Each row is a point. The points of each table are mixes of a few directions, plus a little noise. How many directions does each table use, and how many do they share? Where both have some left over, give the other angles between the two spaces (their principal angles), to ten degrees, smallest first.

First, 4 rows:
[[ 19 -17]
 [-43  38]
 [ 31 -28]
 [ -7   6]]
Second, 5 rows:
[[ 32 -28]
 [-29  25]
 [ 24 -22]
 [-38  34]
 [ 11  -9]]
Directions: first 1, second 1, shared 1

First, 6 rows:
[[-24 -36  -2 -11]
 [-28 -43  -2 -12]
 [ 50  80   4  23]
 [ -1  -2   0   0]
 [-18 -29   0  -8]
 [ 19  31   3   9]]
Second (8 x 4):
[[ 25 -21   8  18]
 [-13  11  36  13]
 [-25  23  33   0]
 [ -5  -1   9  24]
 [-18  11  17  21]
 [ -6  22  -9 -84]
 [  5  -9 -31  11]
 [ 39 -36 -62  -1]]
Directions: first 1, second 3, shared 0; angles 80

First, 10 rows:
[[-52 -14 -25 -36 -24  23  35  -3]
 [  3  20 -18  82  16 -27  12   8]
 [ 23  -7  24 -41   1   8 -25  -4]
 [-30  18 -38  82   4 -21  37   8]
 [ 26  -3  21 -16   6   0 -23  -2]
 [ 29  11   9  38  17 -18 -16   4]
 [ 35   6  20  15  13 -12 -25   3]
 [-20 -14  -1 -51 -15  22   5  -5]
 [ 42  -1  31 -13  12  -5 -35  -2]
 [-55 -19 -23 -57 -28  31  33  -7]]
Second:
[[  26  -14   13   31   -7   31  -12  -17]
 [ -13    0  -34   11   56  -18  -10   18]
 [   6   12    1   39   -3  -21    6   -6]
 [   1  -23  -22   16   41   22  -19   -6]
 [   7   23   12   -3  -11  -19    8   22]
 [  33   33   30   32  -23  -17    5   25]
 [  -8    6  -16   27   16  -23    2   -4]
 [ -40  -45    8 -106  -59   50   12  -52]
 [ -10    9    6  -48  -11   -4    8   20]]
Directions: first 2, second 4, shared 1; angles 50

First:
[[ 14 -14 -11 -23  37 -36  29 -14 -30]
 [ -3   3   2   4  -7   7  -5   3   6]
 [-10  10   8  17 -27  27 -21  10  22]
 [ -7   7   5  11 -17  17 -14   7  14]
 [  4  -4  -3  -7  11 -11   9  -4  -9]
 [ 14 -14 -10 -22  37 -36  29 -14 -29]
 [-22  21  16  34 -57  55 -45  22  46]
 [  9  -9  -7 -14  23 -23  18  -9 -19]]
Second, 10 rows:
[[   8    9   17    1    6    9  -15   -1   -2]
 [   9   13   22    3    7    9  -18   -1   -4]
 [   6    8   16    3    3    7  -13    0   -2]
 [   1    2    2    1    1    1   -3    0   -1]
 [   7   10   22    2    6    9  -16    0   -3]
 [   2    4   10    0    3    3   -8    0   -1]
 [   8   11   23    3    7    9  -19    0   -3]
 [ -42  -57 -121  -13  -34  -49   98    4   16]
 [  -4   -6  -11   -1   -4   -4    9   -1    2]
 [   6   10   19    2    5    9  -15   -1   -3]]
Directions: first 1, second 1, shared 0; angles 70

First (11 x 12):
[[  4 -16 -20 -40   3  49   3 -27   8   3  -9  21]
 [ 13   5  38  22   1 -23 -11  21  -8 -12  19 -18]
 [ 18  10  27  25  -3 -39 -17   0 -12  27  22 -24]
 [-61  27 -34  51  -6 -54  37  62   8 -45 -35   2]
 [-39  -7 -78 -34  -3  40  30 -23  17   4 -44  38]
 [ 16 -25 -34 -65   2  72  -4 -64   8  37  -7  27]
 [ -2  21  24  48  -4 -62  -5  29 -10   4  12 -27]
 [ 28   2   9  -1  -4 -15 -22 -36 -11  60  21 -16]
 [ 17 -14  24 -21   6  34  -7   0   2 -25  10   5]
 [-14   0   4   5   3   5  11  27   5 -41  -8   6]
 [ 20  -1  40  10   3  -7 -14  12  -6 -12  21 -14]]
Second:
[[-15   2  32  20  18   0  -1  37   3 -55   7   1]
 [-44  -3 -23 -10  35  36   0 -13  12 -17  -9  32]
 [ 24   6  70  37 -11 -37  -2  68 -10 -61  21 -31]
 [ 11  -5 -48 -27 -17   8   1 -51  -1  68 -11   5]
 [ 12  -3 -43 -26 -17   5   1 -48  -2  66 -10   4]
 [ -6  -3 -25 -13  -1  12   1 -24   2  23  -5   8]
 [ 29   3  34  16 -20 -29  -1  28  -9 -12  12 -25]
 [  8  -4 -42 -24 -12   8   1 -45  -1  58 -10   6]
 [ 31   4  47  24 -18 -34   0  43 -10 -28  15 -29]
 [-50  -1  -6   0  42  33  -1   6  13 -43  -6  32]]
Directions: first 3, second 2, shared 1; angles 40

First, 9 rows:
[[ 26 -19 -21 -21 -16  49  -4 -23   2  17  59 -35 -36   9]
 [ 27  10 -13  24 -25 -20  37   1   9 -65 -58   9 -12 -29]
 [-37  20  25  -6  36  -7 -28  32 -14  24   2  26  24   1]
 [ 44   7 -25  12 -21  14  22 -11 -26 -59 -36 -18 -37 -30]
 [ 27 -29 -21  -5 -27  17  12 -35  14   7  28 -33 -19  15]
 [-52  -8  29  -6  10 -33  -3  17  68  54  32  38  51  31]
 [ 17 -16 -12  -5  -8  16  -5 -24 -15  10  17 -29 -14  10]
 [-39  32  27 -12  44   5 -35  44 -23  23   7  31  18  -8]
 [-10   2  11  19   8 -40   2  -1 -14 -11 -52  10  26   1]]
Second, 8 rows:
[[-42 -35 -37 -35  16  34 -27  -2 -19 -33  24 -42 -10  19]
 [-17 -33 -11   6 -45 -24  35 -39   6 -10 -19   1  15 -16]
 [-13 -29 -20  -5 -13  -5   7 -19   5 -21  -6 -20   3  10]
 [ -2  33  28   1   1   8  -1  15 -19  34  10  37   0 -35]
 [ 23 -19 -23   4  19  -7 -10   0  29 -33 -10 -41  -5  52]
 [-21 -12  10   9 -55 -24  43 -35  -8  16 -17  32  18 -47]
 [ 57  81  42   9  76  25 -50  75   0  37  23  22 -22  19]
 [ 15  13  11   9   2  -7   3   5   6  10  -5  11   1  -2]]
Directions: first 4, second 3, shared 1; angles 60, 90

First:
[[ 79  12 -65  50  58  89   0 -45 -21  -1 -46 -59   9  40 -33 -52 -26 -36
   -4 -40]
 [ 40   6 -34  25  29  46   0 -21 -12  -1 -24 -30   4  21 -16 -26 -12 -19
   -3 -20]
 [-85 -14  71 -54 -61 -97   0  48  24   1  49  64  -8 -44  36  57  28  39
    5  42]
 [  1   1  -2   1   1   2  -1   0   1   1  -1   0   0   0  -1  -2   0  -1
    0  -1]
 [ -8  -1   7  -5  -6  -8   0   5   3  -1   4   6  -1  -5   3   4   2   3
    0   4]
 [ 28   5 -24  18  21  32   0 -16  -8   0 -18 -21   4  15 -12 -19  -9 -14
   -1 -15]
 [-52  -9  45 -34 -39 -59   0  29  14   1  31  41  -6 -28  22  35  18  24
    2  28]
 [ 52   8 -43  33  38  58   0 -29 -14  -1 -31 -39   6  26 -23 -35 -17 -23
   -2 -26]
 [-26  -5  22 -16 -19 -30  -1  15   7   0  15  19  -3 -12  12  17   8  13
    2  14]
 [  6   1  -7   4   5   8   0  -3  -3   0  -4  -5   0   3  -3  -5  -2  -3
    0  -4]
 [-37  -5  31 -21 -27 -42  -1  20  11   1  21  27  -4 -18  16  24  12  16
    2  18]]
Second, 10 rows:
[[  2 -40 -17  30  27  40  -1 -17  41   7 -43 -55  23 -20  62   5  18 -24
  -20  43]
 [ 11 -11  41 -14  17 -12  42  37 -13  -9   2  14  -6  -9  -9  17 -14   7
   -3 -35]
 [-31  43  -2  38   6   0  11 -43  24  18 -24   1  -2   7  32 -17 -13   8
   65  35]
 [-10  22  -4  38  -7  21   7  -2 -13   0   4  26  -9 -17 -79 -29  -2   5
   26   3]
 [ 11  23  16 -29 -23  11 -28  -6 -11 -28  71  48 -17  15 -78  -5  14  31
   27 -28]
 [  2  28 -71 -36 -22  16 -29  -5 -47   4  65  12  -4  36 -48 -36  12  12
    2  -6]
 [  8 -22  46 -13  18 -23  32  24  10  -5 -20  -3   0  -8  37  29 -10  -1
  -12 -21]
 [  9 -38  23   3  25  -7  30  23  13   0 -37 -27  10 -15  49  23  -5 -15
  -31  -4]
 [ -9  -4 -77   6 -30   7 -59 -32  -5  19  -9 -31  13  11   6 -19  17 -24
  -36  41]
 [  3  -3  44 -23 -12 -55   2  14   3  -6 -13  13  -8   7  22  32 -17   1
  -14 -26]]
Directions: first 1, second 6, shared 0; angles 50

First:
[[ -24    0   -1    3   19   -6  -11  -18    6  -15    8    3   25   -3
    -3   23   -7   17   -9   -6   -8  -17    5   -1]
 [  27   -3  -23    0    4   10  -28   16  -31    9   13   -7  -57  -25
    25  -31  -10   -1   55   -3    8   36   -8   -6]
 [ -21    2   11    2    3   -7   11  -14   16  -10   -5    3   35   11
   -13   21    2    7  -28   -2   -8  -23    4    2]
 [ -24    1    8    1    9   -8    4  -15   13  -14    1    4   34    6
   -10   23    0   12  -24   -3   -8  -23    5    3]
 [ -18    2   10    2    4   -7   10  -13   15   -9   -5    3   32   11
   -12   20    3    6  -29   -2   -8  -22    4    3]
 [ 115   -3    5  -11  -89   29   58   82  -16   83  -39  -13 -121   27
    17 -106   39  -89   33   33   43   86  -20    1]
 [ -19   -5  -32    4   44    1  -66  -13  -35  -24   34   -2  -18  -47
    26   10  -32   38   57  -17   -9   11    0   -9]
 [ -16    1    6    1    5   -5    5  -11   10  -10   -2    3   25    6
    -9   16   -1    7  -18   -1   -4  -17    4    2]
 [ -23    0    4    4   13   -7   -1  -17   10  -13    1    4   32    6
    -8   24   -1   14  -20   -3   -9  -22    4    2]
 [   0    1   11   -1   -8   -2   18    2   11    3  -10    2   10   14
    -9    2    8   -9  -18    4    1   -6    1    2]]
Second:
[[ 28  12   4  -4 -10  41  12  11  24   7  12 -21 -15 -13 -22  -2 -29  24
    3 -24  -7  23  15   0]
 [ 13   8 -12   4 -13  -4  -6  -7  13  -6 -43 -16 -10   5  18 -15 -18 -27
   21 -16 -30   0 -12   1]
 [ 24  -7   2 -28  -9  49  31  24  27  -8  45   5 -13 -32 -46  22  -5  32
    1 -23  22  39  11  14]
 [ 12   6   3   2  -6  -4 -14 -18  12  20 -34  -5 -10  10  -5  23 -39   9
  -26  25  28 -30 -32  26]
 [ 47 -23 -35 -10 -32  18 -14  11  -7  11 -17  15   5  20   0   9   9  -1
  -39   1  20 -22 -19  25]
 [-44 -22 -24  -1   3 -65   0  -1 -29 -44 -23  30  21   6  52 -28  75 -81
   43  -8 -44   1  -6 -21]
 [-16  26  28  21  18 -11 -16 -23   1  21 -17 -23  -6   9   5   2 -42  17
   -6  23   3 -19  -3  -3]
 [ 38  -1  -4   6  -8  61   3  29 -12  20  50 -18   6   0 -18 -24   8  44
  -16 -28 -11  22  50 -24]
 [-72  34  71   9  61 -25   8 -29   4  18  50  -6  -6 -21 -30  36 -36  52
   -7  54  47  -8   8  -7]
 [-44 -21 -10   8  15 -52 -11  -2 -46 -18   9  31  31  15  39 -18  70 -40
    4  14 -13 -15   8 -24]
 [  9 -10 -20 -11 -18  -6   6   3  10 -18 -25   8  -4   0  10  -3  12 -32
   18 -17 -16   7 -18   9]]
Directions: first 2, second 5, shared 0; angles 60, 70
